Each row of a before or after table is a point. The points were changed in one or more steps. Then noise was added and the rows were shuffled. The steps act on how far a point lies along the listed directions, d1 being the first. Write out the steps. A step turns or swaps two directions, mirrors them in a line or flattens them onto one, adds a multiple of one to another, or multiplies one. Angles are multiples of 10 degrees, from the lower direction toward the higher: turns from -170 to 170, lines from 10 to 170 but not 90. Use the fewest steps. Two steps may share a direction if one is a turn and the other turns, adds or multiplies; they go together, in the order done. Otherwise the lowest direction goes first.

Directions:
(1): [ 26 -46]
(2): [46 26]
Before (11 x 2):
[[-12 -12]
 [-20 -13]
 [-13 -13]
 [-29 -38]
 [-32 -25]
 [-22   8]
 [  5   1]
 [  7  18]
 [ -7 -28]
 [  1  28]
 [-19 -17]]
After (11 x 2):
[[  2  70]
 [-31 -31]
 [-17 -70]
 [ 13   2]
 [ 18  45]
 [-73 -94]
 [-50 -33]
 [-33 -32]
 [-48 -43]
 [-55  19]
 [-80 -63]]
Steps: multiply d1 by 2.5; multiply d2 by 2.5

Directions:
(1): [ -6   2   9 -56  11  71]
(2): [-43 -21 -66  -5  40  -5]
(3): [-29 -42  47  45  32  23]
(4): [-40 -36  -8  -3 -73   7]
Before (11 x 6):
[[ -8  12  23 -21 -28   7]
 [-11  25   5 -26 -65  17]
 [-22  16 -95 -57  24 -47]
 [-15 -37  21  17 -22  28]
 [ -3 -19 -25   0 -29 -42]
 [ 31   6  16   5  22  30]
 [ 29  53 -58 -70 -79   0]
 [-37 -55 -37  90 -16 -73]
 [-37 -27 -28   8 -22   5]
 [ 17  19   1 -16  19   9]
 [-27 -33 -37   2   7 -12]]
After (11 x 6):
[[ 37  29  30 -17 -91 -61]
 [ 42  22   3 -37  -1  -9]
 [-17 -32 -22  25  -1  11]
 [-17 -14 -13  12 -17 -15]
 [ 49  56 -52  32  -8 -94]
 [ 36   8  39 -10 -21  10]
 [ 14  -8  20  13  45  26]
 [ 55  42  28 -82 -12  84]
 [ 36  26  35   5   5  12]
 [ 10  42 -13  25  41 -38]
 [-10  13  -3   8  32 -25]]
Steps: mirror d1 and d3 in the line at 70 degrees; turn d2 and d4 by 160 degrees

Directions:
(1): [-57 -16 -32 -75   4  45  23  -3  28  16  39]
(2): [-25   1 -44  76  50  44 -17   9  41  20  -9]
(3): [ 37  56 -46 -17  16  37 -11 -19 -17 -76  10]
(4): [  9 -43 -32 -12  -2  35 -12 -51 -63  32 -57]
(5): [-21  33  -8 -27 -23 -28 -88 -32  44  14 -28]
Before (12 x 11):
[[ -9  -6  18  23  -8 -21 -19   4   9  24 -32]
 [  1  -7 -17 -50 -22   4  -9 -56 -37   6 -27]
 [  2 -16 -34   3   7  19  23  -3  -8  -2  -3]
 [-24  -1   1 -40  -6   5 -14   9   6   4  21]
 [ 11 -21 -23 -28  -1  13   2 -20 -42   2 -30]
 [-20 -22  21 -28  -8  -9  20  26   7  28  21]
 [-20 -11  26  32  -5 -37 -11  16  30  28   3]
 [ -4   6 -24 -25   2  32  -2 -15   9 -12   8]
 [ -9  -5   9  18  18  -4  -4  13  18   4   9]
 [ -4 -16  13   8 -11 -18  33  22   3  28   3]
 [-16  11  -6 -17   2   1  15   9  28 -14  19]
 [ 19  21  14 -23 -15 -22 -16  10   4 -22  13]]
After (12 x 11):
[[ -7  26  12 -52 -23 -41 -23   5  22 -17   6]
 [-12   6 -22 -20   5  30  -5 -11  19  -6  10]
 [ -2  30  25 -97 -58 -52 -23 -39   0 -17   6]
 [ -1  -5   6  39   2  -7 -20   1   0  18 -40]
 [ -3  -5  -1 -50 -12  12  -4  -4 -29  -9   9]
 [ -6 -13 -12  44  35  22   0   5   6   8  -4]
 [ 15   5  11   8 -12 -21  26  17  -5   4   1]
 [ 18  -4  20 -40 -14 -11  19  13 -27 -11  14]
 [-14  13 -31  16  11   3   1  12  42  -7  15]
 [  5 -23  -4  56  14   3   0  -1 -19  18 -25]
 [ 29 -20  25 -60 -34 -18  14  -7 -53  -7  -2]
 [ -2 -10 -18 -13   7  23  29  -6  -9  -9   2]]
Steps: flatten d1 and d3 onto the line at 30 degrees; multiply d2 by 2.5; mirror d4 and d5 in the line at 60 degrees

Directions:
(1): [  8  20 -10  75 -51  -8  -8 -63  38 -13 -55 -22   7 -10  29  13  38  65]
(2): [ 14  -4 -60  36  -5   2 -27  63 -30   8 -32  43   7 -43  59  19  50 -56]
(3): [ 35 -40   8  -8 -76  46  -3  23  -2  45  45  38 -18  51 -22  41  42  33]
(4): [  2 -27 -28 -85 -20 -34  34 -47  15  26 -45  35  -5  16  69  30 -34  -3]
(5): [-69 -16 -61  49 -17 -17  42 -32 -46  14  50  18 -64   1   4 -29 -19   6]
(6): [-21  31  -1 -37 -17  48  59 -42  38  -5  -3   9 -15 -48 -38  -7  73 -58]
Before (9 x 18):
[[ 29 -25 -32  18  -5   6 -26  57 -25  35  10  41  -1 -23  44  11  20 -42]
 [-38  26 -14  10   2 -32   6 -40   9  -5 -16  -7  -8 -14  14 -14 -26  14]
 [ 10 -20 -24  -4  20  -2 -41  51 -28   7 -11   9   9   6  32  16  -8  -6]
 [ 53 -24   1 -14  14   6 -46  95 -23  16   3  36  38 -12  23  47  44 -55]
 [ 13   7  -7  31  26   4  -6  51 -42  -8  10   6  -2 -21   7  -2  25 -51]
 [-39 -11 -39 -39  13 -28  52 -19 -17   0  -9  14 -18  -3  37 -24   6 -10]
 [-22   1   1 -15 -26  14  55 -40  12  -4  12   5 -22 -13   3   7   0 -26]
 [-31  17   9 -23  65  -5   8   4  -5 -31   2 -24   2 -34 -22 -49 -18 -64]
 [ 13 -12  12 -13  23  15  -7  74 -36   8  31  26 -15   6 -21 -15   0 -41]]
After (9 x 18):
[[-22  -7  -5  32  15   7  15  40 -42  -8  45  -5 -19   7 -24 -38  38  10]
 [ -5  -5   3   7  -5  22  22  33 -25   4  46  16 -17 -10  -6   4   4 -53]
 [ -8 -11   7  12  -4   0 -11 -26  11  -4   3 -32  -2  30 -11   1 -23  57]
 [-19   0   7   0  70 -17 -22  30 -27 -28   3 -24  11 -18  -9 -45 -38 -46]
 [ -7 -15  24 -14 -10 -12  19 -51  15  30  44 -13 -23  32 -22 -14 -47  48]
 [-10  -5  21 -18  26 -33  29 -39 -16  -7  16 -26 -13  19   2 -17 -56   9]
 [-30  35 -11  42   3  -2  -8  12  -7  -9   6   2  -5 -33 -10 -17  25 -15]
 [  6 -20   9 -32  13 -32   5   5 -15   9  -1   9 -15  38  22 -12 -62  17]
 [ 13 -25  66 -58  10 -27   6 -45  19   7  28 -25  16  59 -25  21 -58  62]]
Steps: turn d1 and d6 by 60 degrees; multiply d6 by 0.7; mirror d2 and d5 in the line at 80 degrees; mirror d3 and d4 in the line at 20 degrees

Directions:
(1): [-16   3 -71 -34  -5  23  14   3 -56  58 -36   8 -15 -56 -10  66   3 -15
  14  19 -40  45 -21   7 -56 -91  -5  15 -57 -35  -9  14]
(2): [-12  70  27 -10  56   0  24  21  21   0 -32  41 -20 -68  14 -18 -20  22
 -59 -10   3 -81 -49  29 -67  24  42 -42 -40  23   8 -22]
(3): [  1   0  66 -10  29 -26  89 -85 -28  68 -24   3  -3  50  -7 -11 -24  37
   6 -61   4  38 -28 -37  -1 -18  29 -41  25 -27   2  31]
(4): [ 21 -59  22  -2  19 -38 -75 -21  -3  10 -65 -56  56 -44  34  65  36  -5
  15   6  76  -6 -29 -21 -12  15  63 -23  12  -7 -17 -11]
Before (8 x 32):
[[ 21 -41  27  10  -8 -35 -48 -27  24  -4 -10 -35  48   2  19  21  18   2
   32 -12  49  24   8 -19  24  33  22 -23  49   0   1   8]
 [ -5  13 -63   2  -6  22 -41  55   9 -25   1  17 -15 -42 -12  -6 -11 -22
  -13  44 -19 -37 -20  32 -35  -3 -19  12 -29  10  -4   2]
 [ 24  -7  46  12  40 -21   8 -20  11  14 -31   7  26 -16  23 -19  -7  27
  -21 -30  25 -61 -36 -18 -16  11  47 -19  -3  17  -7  13]
 [-20  25   6  -7   5  15  95 -34 -22  39  11  44 -43  29 -28 -22 -30   5
    5 -16 -39  34  19 -19   2 -38 -27   6 -14 -10   8  30]
 [ 13  19  53  11  50 -16   6 -11  13  11 -38   8  -3 -20  10 -22  -7   2
  -32 -18  38 -60 -16   6 -18  46  41 -27   2  12  22   3]
 [  9  -8  -7  10 -27  28  42  -7 -12  -2  31   6  -3  79 -26 -19 -11  10
   26 -13 -41  50  46  -1  14 -15 -37  25  24 -24   2  17]
 [ 36 -13 -19  16 -19   0 -61  42  26 -52  27 -24  16  -8   7   0  23 -16
    5  54  26 -11  39  23  69  28 -12  49   3  30  -4 -19]
 [-14  33 -44  -8   4  35  21  37  -4  16 -10  36 -28 -39 -31   9 -20  -3
  -25  -9 -42 -36 -14  14 -42 -37  -8  15 -66  13  12 -12]]
After (8 x 32):
[[ 21  -9 -10  11  21   0 -46  32  15 -14 -25   4  26 -59  26   4   9   0
  -20  12  15 -73 -23   5 -26   2  29  10 -30  25 -10  -3]
 [  2 -12  13  -5  11  -1  37 -31 -16  49 -32   1   1   9 -25  18 -15  14
    0 -46  -3   0 -21 -28 -13 -29  22  -9 -20  -6   6   8]
 [ 13   5   6  11  31  -3 -48  27  14 -12 -38  -3   4 -55  15   5  12 -21
  -25  17  37 -64  -4  21 -23  38  29  -1 -15  15  17  -8]
 [ 37  10  62  16  14 -23  33 -29  23 -13  25  -7   5  53  -1 -46  -8  26
   -6  -9  30  -4  19  -4  78  42  10   5  34  23   5   3]
 [  8 -10  39   5  23 -24  35 -48  -3  27 -19   0   1  38 -12 -29 -28  21
   -1 -30  15  -1 -40 -21  -5  13  21 -36  30 -10  -3  32]
 [-15 -10 -54  -7 -24  26  10  12 -24  12   6  17 -23 -13 -18  25   3 -30
   24  33 -29  38  36  -7   2 -50 -38  41 -31  -9  -3  14]
 [  8 -11 -38   9 -37  38  11  20 -10 -17  34   3  -1  57 -23  -5  -1  -5
   27  10 -45  45  53  11   9 -20 -46  41  10 -20  -1   9]
 [  5  13  -6   7  -6  -6 -35  20  36 -25  11   5  15 -29   9  -3   3  -2
    2   6  10 -11   9  15  -3  30  -1 -13  13  16   9  -5]]
Steps: mirror d1 and d3 in the line at 20 degrees; flatten d2 and d4 onto the line at 40 degrees

Directions:
(1): [-17  67  32 -17  30  42  28 -24  27  27 -51 -27   9 -15  -3 -35 -40  68
  -1 -19 -41  60  26   3 -37   1  35  51 -70  19 -33 -30  56 -34  17  -1
  22  33 -37 -37  46  22  18   8  11   9 -41   1 -26 -16  -8 -43 -28 -31
  35 -16  37 -50   4  60  46   9  13  -2]
(2): [ -2  22  42  68  34  49  -2  54   2 -35 -39 -12   8  -7 -28 -38  24  54
  -2  49  23  -9 -35  54 -29  66  37 -48  12   9   9  25 -18  74 -53   4
 -10 -19  34   1 -41   9 -34 -18  -4  33 -45  34  23 -11  51  21   6  -8
  27 -12 -29 -45  50  32   8   5 -47 -30]
(3): [ 24  25  13 -39  38  15  -1 -10  58  23 -22   0  16   4  82  54  -8   1
  46 -24 -30 -29 -35  -3   8  23 -20  11  30   8  -2  44 -46  62 -48 -35
 -28  -8 -30  19  -8  47   0  10 -46 -15 -33 -38 -22  33  11 -27   4 -29
 -11  22  32  13  60 -43  55  -5  95 -27]
(4): [ 21 -28 -59  14 -36  35 -41 -17  37  39   7  51  28  -1   7  28 -76  21
 -14 -15  28  40  -7   1 -31  94 -18  14  25  57 -27  12  22 -61 -29 -27
  21 -24  29  21 -45 -19   1 -13 -48 -53 -22  31 -15 -12  32 -74  -3  -1
   9 -11  -3  49  -3   7 -26  -5 -51  18]
Before (12 x 64):
[[ -6 -19  -2 -17 -25 -31 -16 -12 -24  -5  11  -2 -21 -14   0 -17   2 -11
   -3  -8   3  -1  20  -8  15 -34  -5   7  -2 -20  13 -30  19 -38  34  11
    6  -5  15 -22  13 -31  16   3  23   0  31 -12  11  -2 -21   2 -12  19
   -6  12 -10   7 -36  -5 -14  -4  -2  29]
 [ -2  12 -17  21 -26   2 -17  -9 -18   5   5   4   6  -4 -37 -17 -26  30
  -16  11  15  24  11  -5 -16  22  14   7  -9  -7  -3 -20  33 -41  16  -1
    5  -3  12  -5  -4  -1   0   3   3   3   3  22  -2 -22  -3 -11  -9  11
   14 -17  -8  -5 -17  31 -21   6 -54  20]
 [ 17 -59 -61  20 -45   8 -23 -13  -8  27  22  39  11   9   2  31 -48 -20
  -11 -20  35  11   7 -15   2  45 -14  22  15  23 -15  -1  12 -58   4 -18
   12 -21  34  14 -20 -20   1  -6 -31 -38   3  17   0 -16   8 -45   2  18
  -15  -6 -11  51 -21 -11 -53   0 -39  17]
 [  9 -37 -47  47 -33   7 -27  11  -7   7  19  42   7  11 -31  14 -31   9
  -33  11  37  25  -7   5 -10  66 -11 -12  28  20   0   6  -4 -42 -22   1
   13 -24  51  39 -48 -49 -15 -11 -17 -22   5  44   4  -8  32 -31   5  30
    1 -27 -22  29  -7  21 -55   3 -87  20]
 [-16   5  -1  14 -12  -1  13  -1 -28 -18   6 -11  -9   8 -25 -12  20  -5
  -17  -9  -4   6  10   4   3 -29  13   5 -29 -16   2 -23  16  -9  20  27
    9   5   0 -15  14  -5  -5   9  30  12  33  12   6 -13  -9  27  -3   4
   11 -14 -13  -8 -18  13 -12   2 -19   4]
 [ -3   9 -24 -38 -14 -16   5 -42  21  34  -1  -9   2   2  31  11 -23  -5
    4 -18 -31  25  27 -21   4 -28 -20  47 -22  14 -19  -7  16 -34  14 -17
   -4  23 -29 -22  34   9  16  11  -1 -10  -7 -21 -16   7 -24 -37 -19 -11
  -14   5  19   8 -15 -13  11  -1  36  17]
 [-11  38  26  25  11  14  16   9 -16 -32 -17 -20  -2  -1 -41 -36  27  34
  -21  22  -2  13   8  22 -13  11  30  -8 -29  -3 -11 -20  12   9  -7   7
    9  -3  -1 -14   6   1  -9   2  19  37 -30  12   1  -5   9  31  -6  -3
   12 -11  10 -48  10  40   9   2 -24 -26]
 [  0 -15 -36 -17 -23   9  -8 -13   0  21  12   8  -8  -5 -10  -1 -46  -2
  -37 -20   0  39  16 -23  -6   0 -11  24 -18  14 -19 -28  35 -61  24  -2
   25  17   4   7   4 -14  13  -8  -3 -27   9  22 -15 -18 -20 -37 -13  12
    8 -11   2  28 -40  14 -20  11 -26  21]
 [-10  28  33  16  28  15  -8  27   8 -14 -15 -11   8 -11  12 -24  22  13
   28  19 -11  -9  -4  23 -13  21  23 -13  -6  -7 -10   3  -6  37 -18   5
  -14 -12   0   8  -4   1 -12  -5   6   7 -28  16  15   9  22  17  -9   0
    6  -5   7 -34  14  13  17   6   5 -26]
 [  6  30  18 -21  24  -3  10  -2  25  10 -16 -11   1   7  35  11   0   2
   21 -12 -25  -2 -13  -4  10 -20 -14  14  -2  -7  -2   7  -8  18 -14 -17
   -2   4 -34   5  30  21   5  14 -10 -13 -13 -20 -13   9  -9   3  -9 -16
   -3  17  21  -1  18 -20  32   3  43  -7]
 [ -7   1   3   8  30 -12   0  17  -9 -28  -3 -16 -16  -3 -19 -16  26   3
    2  27  -4  -8   4   8   5 -18  18 -18  -4 -14  23  18 -21  31  -3  22
  -15  -4   9  -2   2  11  -5   3   4  21   3  -1  -3 -16  -7  28  -2   5
   -9   0  -2 -24   5  -7  -6  -3   2 -14]
 [ -9  43  39   6  21  12  30 -10  -4   5 -27 -36  -9  -4 -11 -30   4  26
    2   6 -24  14  16   3  -8 -20  11  12 -25 -14 -11 -17   6  18   0  15
  -15  36 -17 -18  31  21   7  -4  31  28 -16 -18   0   2 -18   6   3 -15
   23   4  19 -42  15  35  27  10  18 -14]]
After (12 x 64):
[[-12  30  17   3  -6   4  26 -19 -12  14 -11 -29 -12  -4 -27 -31  -9  18
  -11  -2 -18  29  32  -7  -9 -27   7  19 -30 -11 -16 -32  24 -22  20  23
   -2  39 -13 -19  37   7  16  -5  39  20  -2 -14   1  -7 -27  -3  -1  -5
   22   1  19 -31  -9  39   8  11   0  -2]
 [ 28 -39 -43   5 -17  16 -20  -9  20  29   4  32  18   7  42  55 -43 -14
   15 -24  21  -7 -15 -10   7  57 -16  22  29  23 -10  27 -17  -9 -24 -35
   -3 -24  17  24 -22   8  -5  -1 -53 -36 -20  -5 -10   2  16 -53   5   3
  -17   4   1  48  16 -35 -17  -1  12  -3]
 [ 11  12 -29   6 -25   9 -25 -18  11  23   4  11  13  -1  -8   7 -46  30
   -4  -3  10  22   0 -11 -19  43   3  15   6   6 -11  -6  29 -38  -3 -21
    2  -8   6   7 -12   8   4   6 -23 -15  -8  16 -15 -11   4 -35 -12   4
   10 -12   2  14   1  15 -10   6 -32  18]
 [ -7   8 -25 -46 -14 -29   9 -45  17  33   4 -16  -2   3  34  14 -13 -14
    6 -21 -39  22  34 -34  11 -49 -22  53 -28   8 -11 -16  14 -40  25 -13
   -3  29 -37 -27  46   8  20  14   8  -6   2 -27 -15   9 -36 -25 -21  -9
  -16   8  22  10 -23 -18   9  -4  51  19]
 [-12  -7 -19  17 -29   7  -4  -9 -17  -4  12   3  -3   6 -23  -1  -4   1
  -19 -15   8  19  11   4  -8   3   7  12 -22   0 -11 -23  27 -31  16  19
   18  -3   7 -11   0 -11  -6   5  17  -3  28  22   1 -18   0   2  -5   5
   13 -23 -13  11 -21  14 -19   1 -38  12]
 [ -9  -5  -4  21  16  -7  -4  19 -17 -28   4  -8 -16  -2 -34 -23  15   6
   -8  31   7   7  11   7  -1  -5  20 -22  -7  -6  20  13  -9  15   2  27
   -7  -5  21  -2  -2   3  -9  -3   7  18   5   9   0 -27   0  25  -3  11
   -4  -7 -11 -21  -2   7 -21  -8 -27 -13]
 [ -4  26   4  21  -6  14   7  -3 -11 -17  -8  -5   1   1 -41 -26   6  32
  -28  13   4  27  11  11 -18  21  20   0 -30   7 -20 -25  22 -18  -3  -1
   18  -6   4 -13   2  -8  -4   3   9  23 -25  18  -4 -10   7  11  -8   1
   15 -13  11 -28   0  44  -1   4 -37 -13]
 [ 11  -6 -42 -38 -14  14 -15 -24  25  35  12  15   0  -3  24  24 -58  -2
  -24 -36 -10  35   4 -27  -6  12 -22  31  -5  20 -25 -15  20 -48   9 -17
   14  11  -5  19   0  -2  15  -7 -27 -40  -3   6 -28  -6 -17 -56 -11   2
    1  -3  16  41 -24  -3  -4   6   7  19]
 [ 25 -20 -37  33  -4  25 -30  14  34  22   2  42  20  14  16  46 -34  21
   -4   2  22   9 -35  11 -12  92 -20 -12  51  30  -2  40 -37   6 -62 -23
   -7 -32  40  52 -59 -17 -20  -8 -50 -29 -23  27  -7  14  46 -48   7  11
   -2 -14  -5  33  38  -4 -22   2 -39  -4]
 [  1 -28 -17 -12 -31 -19 -27 -17 -13   5  11  11 -16 -13   4 -10 -13  -7
   -3  -9   8   8  17  -3   2  -5 -10  12   6  -5   5 -25  21 -50  24   1
    9 -14  24 -19   1 -33  15   0  11 -11  20  -5   6  -5  -9 -16 -13  17
   -2   8  -7  18 -32  -6 -20  -4 -13  32]
 [-16  22  29  19  24  13  -9  29  -3 -17  -9 -13   8  -8   2 -33  25  10
   20  22 -10  -7   6  21 -11  10  27 -14 -11  -6  -9  -7   1  26  -7  11
  -10  -6   2   4   1  -9  -9  -6  17  10 -16  20  16   4  17  24 -12   5
    4  -9   4 -36   1  18  10   7  -4 -22]
 [ -5  28  24 -15  21 -17  21   2   0  -3  -9 -20  -9   5  15  -6  19  -7
   13  -4 -24  -1   2  -7  18 -49  -9  12 -19 -21   2 -10  -1   9  10  -1
    2  15 -36  -5  45  10   5  15  13   0   5 -19  -3   2 -25  27 -10  -9
   -3  16  17 -11  -1 -15  22   3  31  -2]]
Steps: add -0.5 times d1 to d2; turn d3 and d4 by -50 degrees
